Every row gives one point. A path goes straight from each point to the next, and from the last back to the first. The post is the endless flat space through its rows: a point in 2 columns, a line in 3, a plane in 4, and so on, so that a path can go around it. Count how often the path circles the post. Going back the other way cancels.
In the rows, 128 means zero.

Post:
[[137 110  89]
 [163 160 179]]
Path:
[[147 108 168]
 [111 197 224]
 [106 179 213]
 [112 160  76]
 [186 111  58]
 [220 124 143]
 [155  51 114]
 [104 121 154]
 [124 151 130]
 [153 167 116]
 [185 148 140]
 [181 107 139]]
Times around: 2

Post, 8 rows:
[[193 124 103 169 159  89 161 100 115]
 [ 57  54 101   7 203 116  59 103 171]
 [136 107 195 136 133  76 141 102 145]
 [159 125 157  60 187 122 107 135  75]
 [148 159 146 202 147 113 127 181 141]
 [174 135 119 161 149 145 190 137 161]
 [145 118 111 156  92 118 154 184 131]
 [131 113 149 161  99 158 114 113 140]]
Path (11 x 9):
[[144 109 128 157 133 109  19 169 129]
 [112 106 159  84 169 192  80 205 178]
 [211 151 126 110 191  97 144 128 164]
 [ 93 144  40  90 209 108 102 194 155]
 [112 100 159 115 176 105 152  82  94]
 [103  44 102 140  97  81 151 174 187]
 [103  42 118 123 171 108  98 125 129]
 [ 71 140 173 168 167 132 111 150 201]
 [129 142 120  93 154  98 169 105 150]
 [114 141 172 156 115 132 127 104 116]
 [195 147 139 150  95 112 151 145  79]]
Times around: 0

Post:
[[139 146 167 135 124 183  69 135 101 151 150 110 164 102  92 104 189  97]
 [161 118 160  98  97 136 111 122 155 129 144 135 135 104 177 110 136  56]
 [ 76 118  75 143 125 137 199 194 120 145 120 204 117 157 180 129 154 146]
 [140 130 189 133  89 191  44  63 132  40 170 119 157  72 136 125 188 170]
 [ 72  79 168 154  95 100 179  93  80 181 119 178 124 152 119 171 124 147]
 [152 154 126 143 116 101  34  78 122 128 131 149 163 138 129 120 116 123]
 [ 98 129 167  97 163 158  94 118 113 120 164 127 126 189 139 146 138 137]
 [110 171 171 119 107  87 185 134 107 114 121 159 107 176 123 112 172 149]
 [ 67 109 136 130 180 107 160 135 145 161  81 215  58 157  96 159 156  92]
 [106 145 134 165 134  73 143 152 157 131 167 104  43 163 109 150 183 102]
 [ 97 167 147 125  99 105  95 105 154 175 112  92  77 101 164 127 125 105]
 [115 139 152 167 139 141 213 110 107 201 114 190  94 149 137 116  94 169]
 [ 72 141 101 158 151 101 195 109  86 101 127 118 129 118 129 122 147 116]
 [ 76 127 105 140 126 100 188 172 149 120  97 148 112 147  76 149  87 150]
 [131 176  92  80 122 113  98  87 156 151 164 150  98 144 122 148 175 100]
 [112 149 188  88 173  94  78 171 132 143 155 126 100  98 118 159 161 127]
 [196 143  97 151 118 209  93 113 102 126  73 172 167 132 164 194 154 147]]
Path (24 x 18):
[[138 179 165 140 115 165 126  94 143 200 112  81  41 108 107  95 115 145]
 [127  52 154 117  91 113 101  83 109 156 134 131 154 132 146 145 111 142]
 [108 151  88 172  97  94 142  37 159 143  77 158 136 155 133 122 134 122]
 [112  85 202 113 134 155 126 151 116 100 115 140 143 104 192 152 162 182]
 [114  84 211 113 161 127 160 184 100  82 109 107 151  62 139 121  84 182]
 [111 118 126 162 126 119 121  77  87 136 150 126 103 165 173 124 125 115]
 [128 173 162 177 214 126 126 142 114  98 119 166  72  94 135 166 108 154]
 [ 90 116  88 135 165  65  90 222 103  98  79 162 217  93  96 175 141  74]
 [188 141 187 141  82 151 163 154 160 210 149 127 123 109 183 121 156 141]
 [141 138  65 160 173 162  53 139 143 142  69 114 126  97  69 140 172 113]
 [122 118 138 155 108 132 111 125 125 187 111 115  80 128  70 190 149 130]
 [137 146  88 100 118  46 160  96 114 176  80 147 113 211 150  90 115  91]
 [103 122 105 138 152  97 146 150 107 120 164 151 147 164 139 119 164 125]
 [119 176 155 143 129 104 174 104 175  97 102 153  77  75 157 117 154  83]
 [ 88 210  84 177 147 158  88 144 123 192 140 128  84  83  55 176 183 111]
 [139 146  94 161 117 125 134 160 112 150  85 194 103  92 101 108 153 102]
 [150 126 129 154  91 113 188 113 102 162  85 132 123  91 102 104 161 106]
 [ 97  72 160 152  75  89 104  22 132 156 165 120  76 129 135 207 161 134]
 [135 181 189  71 117 117 140 169  92 187 124 157 179 157 120  98 159 102]
 [132 249 171  92 178 203  78 149  88 174 114  92 143 112 108 131 172 134]
 [146 176 128 117 138 151 120 130  89 132 141 202 131 147 117 128 151 145]
 [124 113 137 121 185 105  91 140  67 149  93 129 163 136  76 130  81  98]
 [117 130  48  78 170 152 160 135  89 153  91 196 100 121 144 175 137 111]
 [ 58 112 163 156 142 118  83 114  96 120 203  97  96 175 129 156 128 136]]
Times around: 1
